Rows are points. The window is the flat piece filled in between its corners: a triangle in 3 columns, a solid with four corners in 4, and so on. A path goes straight from each point to the next, and from the last back to the first. List the points from which the path goes on through the window.
In the rows, zero is written as 128.

Window (3 x 3):
[[164  70 101]
 [159 143 101]
 [ 92 204 137]]
Path:
(1): [181  82 128]
(2): [183 105 131]
(3): [156  73  33]
(4): [172  59  78]
(5): [213  85 128]
(6): [166 168 124]
(7): [103 114  71]
(8): [150 124  83]
(9): [169 130 130]
(10): [184  75 150]
(11): [147  80  73]
(12): [101 190  92]
(13): [118 181 168]
(14): [174  88 169]
(15): [154  83  77]
(16): [136  83  80]
Through the window after points: 6, 8, 10, 12, 14, 16

Window, 4 rows:
[[ 87  72 175 130]
 [196 141 150 165]
 [ 87  23 135  89]
 [125 196 137 147]]
Path:
(1): [ 65  82 164  45]
(2): [159  81 166  99]
(3): [ 96  90 118 172]
(4): [ 92 123 152 166]
(5): [189 163 191  96]
(6): [ 94 150 163  69]
(7): [ 97 102 124 138]
(8): [131 143 137 204]
(9): [163 187 148  97]
(10): [160 232 182 109]
(11): [105 153 114 163]
(12): [141  47 121 156]
Through the window after points: 2, 8, 10, 12

Window, 6 rows:
[[157 140 111 103 204  57]
 [145 101  61 104  36 123]
 [124 167 129 119 155  39]
 [ 92  88 157  61 103 160]
 [167 113 203 186 156 237]
 [103 148 140 101 155 183]]
Path:
(1): [180 188 207  95 147 123]
(2): [108  81 107 185 139 174]
(3): [108 116 151 114 189 133]
(4): [177 174 169  68 159 121]
(5): [136 163 141   7 157 168]
(6): [101 108 158 149 154 137]
(7): [ 71 128  93 119 121  95]
(8): [165 153 140  71 135 121]
Through the window after points: 1

Window (8 x 8):
[[191  92 203 131  84 200 178 179]
 [139  83  90 131  84 120  55 165]
 [157 142 123 144 103 126 157 207]
 [244  68 137  14 222  82 106  13]
 [103 137  91 119 120 157  90 137]
 [152  97  47 197 104 141 150  94]
 [133 155 182 157 215  63  34 130]
 [ 91  56 108 126 108 137 131 184]]
Path:
(1): [156 100 105 119  96 117 138 121]
(2): [177  92  89 114 182 188 108 161]
(3): [136 103  86 139 137 166 100 149]
(4): [ 84 126 139 103  77 103 131 144]
(5): [153 113 182 103  89  80 131 153]
(6): [161 106 130 133 124 201 117 197]
(7): [153 104 129 168 185 131  97 235]
(8): [152 126 103 104  38 120 137 124]
Through the window after points: 3, 7

Window:
[[188 102  77 156 158 126 117  43  68]
 [108 188  35 189 128  91 148  97  68]
 [135 138 215  90  84 100 139 149 141]
 [ 69 125  71 119 247 230 106  49 193]
 [ 56 143 122 111 141 166 116 151 100]
 [114 199 130 124  87 118 113  87  55]
 [ 73 170 178 199 126 212 136 138 155]
 [ 64 101 125  92  40 154 133  96 169]
 [ 87  66 108  78 135  78 193  43  96]]
Path:
(1): [ 40  90 143 143 209  99 102  77 155]
(2): [133 118 112 166 139 107 109  70  96]
(3): [172 116  70 124 144 174 146  60  83]
(4): [139 137 139  92  72 159 209 158 134]
(5): [ 65 164 150 137 164 113  43  75  91]
(6): [ 90 100 101 139 158  70  91  72  98]
(7): [181 136 101 133 108 180 154  66  88]
(8): [115 147 148  66 107 185 156 100 137]
(9): [ 53  71 147 167 108 130 100  92 141]
(10): [ 49 117 157 130 137  96  65  49 120]
(11): [128 133  67 138 137 187 200 147 123]
(12): [124 147 111 121 107 165 156  91  96]
Through the window after points: 2, 4, 6, 12

Window (12 x 12):
[[121  80 146 184 180  96 140 225  69 175 135  87]
 [173 123 125 157 102 165  92  86 188  70  84  66]
 [ 74 157 191 162  69 180 186 185  85  94 153 141]
 [168 141 177 157 201 137 153 173 107 165 142  89]
 [153 136 135 157 122  72 106 129 192 165 145  86]
 [194 141  95 175 146 118 103 138 140 127 131 129]
 [108 125 140 103 122 140 132 138 169  68  88 140]
 [126 161 149 152 105 186 128 187 164 100   7 127]
 [ 92  66 178 181 163 158 142 205 115 202 154 155]
 [166 110 144 125 139 108 130 150  68 215 135 101]
 [ 60 103 102 142 166 167 159 221 124 207 144 110]
 [147 170 127 169 146  98  83  54 134 127  92  94]]
Path:
(1): [160  94 110 153 149 116 210 141 134 171  47  80]
(2): [154 115 140 158 150 111 187 154 136 147 112  97]
(3): [143 143 169 152 122 150  56 153 119 139 105 126]
(4): [126 138 142 151 104 140  92 154 143 121 109 104]
(5): [130 126 120 173 158 121 154 113 143 139  60 118]
(6): [136  92 144 204 133 116 199 122 132 181 115 120]
(7): [129 137 140 148 168 132  71 212  95 156 141  91]
(8): [146 141 131 147 172 135  89 151 112 138 140 114]
(9): [153 128 124 176 133 122 145 139 144 152 111 113]
(10): [149 120 136 178 114 143 170 143 155 135  90  97]
(11): [123 171 127 114 139 139  74 153 136 103 109 100]
(12): [110 107 168 164 143 143  24 158  97  96 159  99]
(13): [161 137 119 151 154 140 213 155 164 177  85  91]
(14): [146 104 100 160 139 108 174 110 152 151  76 124]
(15): [169 146 126 163 143 139  84 169 123 135 154 112]
(16): [113 172 157 154 129 142  56 185 137 102 146 117]
Through the window after points: 8, 12, 14

Window:
[[179 166  61  98  93 134 203 113 159 212 139 105 140  84]
 [ 80 133 175  99  76 171 186  91  77 140 178  75 133 135]
 [ 85 210 194 101 164 144 113  76 110 154  86 110  89 186]
 [103 228  86 120 132 104 100 117 137  99 170 158 106  88]
 [180 167  78  88 132 153  79 137 136 146 127 157  58  56]
 [143 142 131 156 122 104 203  40 178  95 156  97 109  94]
 [131  98 171 156 138 125 170 173 134 137 110 155 163  93]
 [173 189 127 183 106 131 120 160 165 107 164  96  62  87]
 [187 190 105 164 139  86  93 113  99 202 131 121  66 110]
 [121 149 128 131 184 177 155 105 133  92 146 143 181 139]
 [104 176 205 126 192 116  42 148  94 195 106  63 113 128]
 [196 200  87  68  77 150  91  95 146  94 101 145 187 124]
 [ 69 160  89 112 130 165  40 105 120 201 109  92  71 156]
 [114 147 113 125 115 140 160 133 100  89 116  62 114 120]]
Path:
(1): [173 145 159 108 148  80  87 123 144 102 180 109  83 183]
(2): [107 200  95 146 114 182 164  93 119 164  79 113 123  44]
(3): [ 76 179 159 151 137 147  69 102  98 207  93 100 104  88]
(4): [136 175 146 103 164 117  95 143 123 133 143  93 112 143]
(5): [151 115 150 118 171 114 114 108 174 139 182 120 100 148]
(6): [118 249  98 135  87 146 118 101  86 145  77 122 134  76]
(7): [102 196 116 170 132 161 105  91 114 152 134 136 118  60]
(8): [169 147 114  86 149 106 114 157 151 143 115 110 101 148]
Through the window after points: 1, 3

Window, 14 rows:
[[137 117 179 173  80 165 151 128 149 114 130  68 145 155]
 [146 145 103 154 133  77 159 132 128  77 136 114 190 156]
 [152  94 154 176 131 181 130 141 136  82 128 190 185 142]
 [136 154 142 112 204 123  96  99 140 135  83  96 123 190]
 [122 171 107 132  70 123 130 219 187 151 120 116 162 137]
 [ 94  87 136  83  65 136 119 147 143 139 172  86 187 121]
 [ 49 201 137 101  39 127 135 144 133  67 161 127 110 166]
 [ 62 149 137 181 129 154 142 240 118 117 134 102 146  80]
 [ 69  73  91  87  62  73 146 188 130  87 118 128 145 158]
 [157 179  68 138 142  80 101 249  77 130  92 108  86 140]
 [114 172 138 103 153  40  92  84 130 178 102 154 113 150]
 [122 163  24 198 131  91  68 121 155 126  84 108 160  81]
 [ 87 168 119 164  77 148 152 147  89 105  93 150 194 108]
 [125 116  53  94 120 164 157  57 182  86 115  80  64 108]]
Path:
(1): [102 175 146  64 115 127  97 140 157  93  99 105 131  75]
(2): [133 173 137 124 118  73  85 179 127  49  85 142 151  80]
(3): [113 116  91 164 110 133 138 134 142 127 128 113 160 148]
(4): [112 139  98 139 133 127 145 136 132 144 102 111 131 170]
(5): [147 153 165  92 127 130  72 103 161  48 128  87 109  91]
(6): [147 143 164 131 112 100 105 151 136 110 103 105 124  74]
(7): [109 149  94 142 115 111 128 155 120 132 114 118 137 171]
(8): [ 91 120  85 167 109 138 128 159 118 144 149 145 140 201]
(9): [128 177 147 109 152 101 118 202 131  90  74  69 122  56]
(10): [102 132 139 102 113  88 123 137 149 106  97 113 126 134]
(11): [107 150  82 137 103 123 135 130 122 122 147 135 138 150]
(12): [117 130 104 166 106 139 146 113 132 153 136 122 129 162]
(13): [125 132 124 138 120 123 114 148 145  92 113 125 162 116]
(14): [ 89 113 180 130 134  73 118 151 186  68  80  98 183  87]
(15): [136 136  59 141 110 142 139 153 104 137 129 114 120 151]
(16): [103 133 107 160  93 118 132 149 130 144 135 121 131 168]
Through the window after points: 2, 4, 6, 8, 10, 12

Window, 14 rows:
[[227 146  63 143 151 108  92 229 165  86 202  84 157 172]
 [195 141 127 130 171 196 116 144 135 181  36  81 172 159]
 [ 74 126 189 202 115 134 125 162 132 151 149 141 106  84]
 [140  71 150 137 190  64  92 152  74  87  98 207 173 111]
 [115 155 118  66 108 102 145 117  44 147 128 166 177 153]
 [155 152 128 115 177 144  44 167 179 183 226 146 123 113]
 [148 154 148  57 163  64 177 157 157  12 122  24 131 156]
 [147 112 125 100 176  76 151 163 148 159 149  73 135 178]
 [ 86 103 117  98  42  95  77 167 249 119 144 148 110 141]
 [ 45 157  99 203  79 128  73  67 170  73 106 147 159 197]
 [126  90 228 175 113 108 176  83 108 136 110 186  61  97]
 [187 100 198 107 151 128 105 208 161 153 195 158 179 149]
 [ 77 117 120 118 113 168 197  61 128 156 110 148 163 111]
 [121 191 125 108 136 147 170 154 213 186 116 148 136 149]]
Path:
(1): [148 134 163 125 114  76  90  86 171 149 128  79 170  79]
(2): [175 122 157 176 163  38 133 128 125 179 116 151 205  89]
(3): [ 97 125 117 106  96 169 124 167 163  69 141 115  86 183]
(4): [104 132 120 104 139 162 138 178 126 162 169 139  79 149]
(5): [186 138 144 131 148  47  95 116 145 120 135 117 221 135]
(6): [153 130 154 116 121  79 148 136 149 161 125 106 167 115]
(7): [133 113 122 126 179 140 129 154 130 119 133 123 107 184]
(8): [144 116 165 125 172 133 135 170 146 128 149 159 125 157]
(9): [159 119 159 161  47  89  90 119 150 135 158 121 178 109]
(10): [143 140 153 115 129  98 120 153 135 153 151 140 174 128]
(11): [134 101 139 108 157 181  99 162 142 129 181 165  99 171]
(12): [119 132 131 131 141 138 142 195 138 105 140 170  98 189]
Through the window after points: 4, 6, 8, 10

Window, 14 rows:
[[197  94 127 124 105 174 112 102 148  81 162  92 100 127]
 [119 142 102 123 176 145 102 119 160  76 118 179 126 119]
 [108 141 104  75 185  46 122 135 137 191  95 154 236  70]
 [163  96 133 127 188 171 125  80  77  93 133 131  94 102]
 [143 133 122 112 107 163 110 138 104 110  93 114  44 100]
 [124 102 110 145 156  82  48 143 108 146 126 198 169  72]
 [126 170  84 128 127  43 145  96  82  92 146  93 146 116]
 [ 78 102  69 166 151 169 125 150 116 143 148 143 136  69]
 [114 132 130 101 167 144  89 137 108 139 182 136 107 142]
 [ 56  89 138 119 178  38 120 121 156 150 136 169 161  60]
 [141 103 163 139 127 193 111 156  86  45 116  85 106 146]
 [114 175 149 150 173  45 152 142 136 176 149 194 197  54]
 [148 130 128  91 126 205  89 134  91  33 166  90  79  66]
 [ 96 187 145 118  90 107 110  47  97 123 118  98 170 102]]
Path:
(1): [125 164 140 128 188 134  95 130 119 125 131  87 145  75]
(2): [120 110 125 125 108  95 136 122 105 127 148 177 141 103]
(3): [146 137 143  80 124 159 125 132  99  85 151 162 162 113]
(4): [124 129 104 150 147 122  98 103 145 116 112 109  90  97]
(5): [117 214 106 185 200  48  67  67 102 126 122  97 129 117]
(6): [125  84 151  78 100 144 189 166 131 126 152 194 178  60]
(7): [122 139 130 125 131 107 137 115 104 120 138 160 134  99]
(8): [116 119  89  98 195 147  77 129 161 106 120  12 136  81]
(9): [ 94 116 108 172 200 111  49 165 135  83 132  96  96  73]
(10): [153 120 123 105 118 132 141  93 109 121 130 144 147 101]
(11): [120 120 118 121 136 121 125 130 110 118 141 159 137 102]
(12): [117 129 126 136 169 117 103 107 100 121 138  76 125  75]
(13): [132 163 128 193 169  78  43 116 106  90 130 109 145  49]
(14): [115  82  95  52 122 132 159 137 110 149 137 193 137 142]
(15): [115  75 131  73 147 123 133 149  85   7 145 194 128  63]
(16): [132 136 121 130 162 144  99 117 137 151 125 121 138 109]
Through the window after points: 3, 5, 13
